Each row is a point. Each copy is the shape, with its points in the same order, stretched, turned, moved and blurred by noise. Is it also mirrored, or only turned?

Shape (9 x 3):
9 -12 15

27 33 -7

25 -15 -39

5 -60 -9

8 21 -1

8 -13 -1

3 -6 -7

-2 16 -31

9 14 15
Copy 1 (9 x 3):
4 -11 16

-31 -18 -23

24 -29 -36

55 -19 10

-20 -2 -12

10 -11 0

6 -4 -9

-5 6 -41

-20 -5 5
Copy 1 is: mirrored
Copy 2 (9 x 3):
9 -12 -2

-11 -9 -45

16 37 -42

40 27 11

-9 -5 -18

8 10 -5

3 10 -5

-14 26 -23

-7 -17 -7
Copy 2 is: mirrored

Shape (10 x 4):
43 -5 22 -10

-1 15 25 22

-22 22 -1 -7

-22 35 42 -10

-17 -15 -2 13

-6 -32 -14 -15

24 -22 -29 21

8 -3 -1 20

-17 -17 -17 -2

-8 14 -2 -7
Copy 1 (10 x 4):
34 18 5 -38

9 -8 43 4

-23 -31 -5 3

15 -60 15 1

-5 13 4 32

-7 21 -32 18

-18 55 9 -12

-6 22 25 -2

-15 11 -15 22

-16 -19 -3 -9
Copy 1 is: only turned
Copy 2 (10 x 4):
29 -7 -34 22

1 22 -1 18

-27 2 -6 -24

-32 5 -36 9

-6 -2 23 -1

1 -28 6 -10

32 9 27 -9

15 15 11 3

-11 -11 18 -17

-13 1 -8 -17
Copy 2 is: mirrored
Copy 3 (10 x 4):
-29 -16 9 -24

27 14 12 -15

9 27 2 14

6 43 42 4

32 -7 -3 18

3 -30 -6 30

9 -34 -40 -4

14 -13 -14 -8

12 -17 -17 27

-1 11 -6 6
Copy 3 is: only turned
Copy 4 (10 x 4):
38 -24 -11 -7

15 -13 23 28

-1 21 22 10

44 31 19 51

-23 -10 2 6

-18 1 -22 -14

-35 -48 6 -41

-11 -25 12 -5

-30 0 -2 -10

1 9 17 1
Copy 4 is: mirrored

Shape (12 x 6):
30 -22 -13 37 23 -6

-26 0 -21 -19 10 28

12 -51 10 28 48 1

-27 -17 36 -28 8 -35

-17 25 16 -30 -11 13

16 -48 2 -29 -25 -3

5 -10 -37 -10 -1 22

-28 -28 24 33 -6 -12

-30 13 -15 33 22 14

12 -6 28 40 -6 23

48 -7 5 -36 50 -20

3 16 -15 -22 21 -29
Copy 1 (12 x 6):
-23 -24 -23 24 -6 8

-3 25 17 -20 24 -3

-29 -26 18 29 -25 -3

58 2 59 14 -25 3

43 -2 28 -14 37 -5

12 -14 2 -40 -37 23

-13 13 -20 -27 9 7

4 -13 34 23 -8 48

-11 13 10 27 36 19

-15 -51 4 5 32 23

31 -13 2 11 -19 -60

41 21 3 15 1 -22
Copy 1 is: only turned
Copy 2 (12 x 6):
-4 27 40 11 24 16

14 -11 -17 -24 -19 19

28 17 30 32 34 32

34 -41 2 -4 27 -5

1 -29 -18 -40 4 9

-12 -37 6 25 17 27

-10 -8 2 -5 -15 20

18 8 -8 31 45 -7

17 26 4 -14 6 -5

-12 24 -1 9 54 28

14 -23 58 -26 11 34

13 -22 30 -36 -4 -8
Copy 2 is: only turned
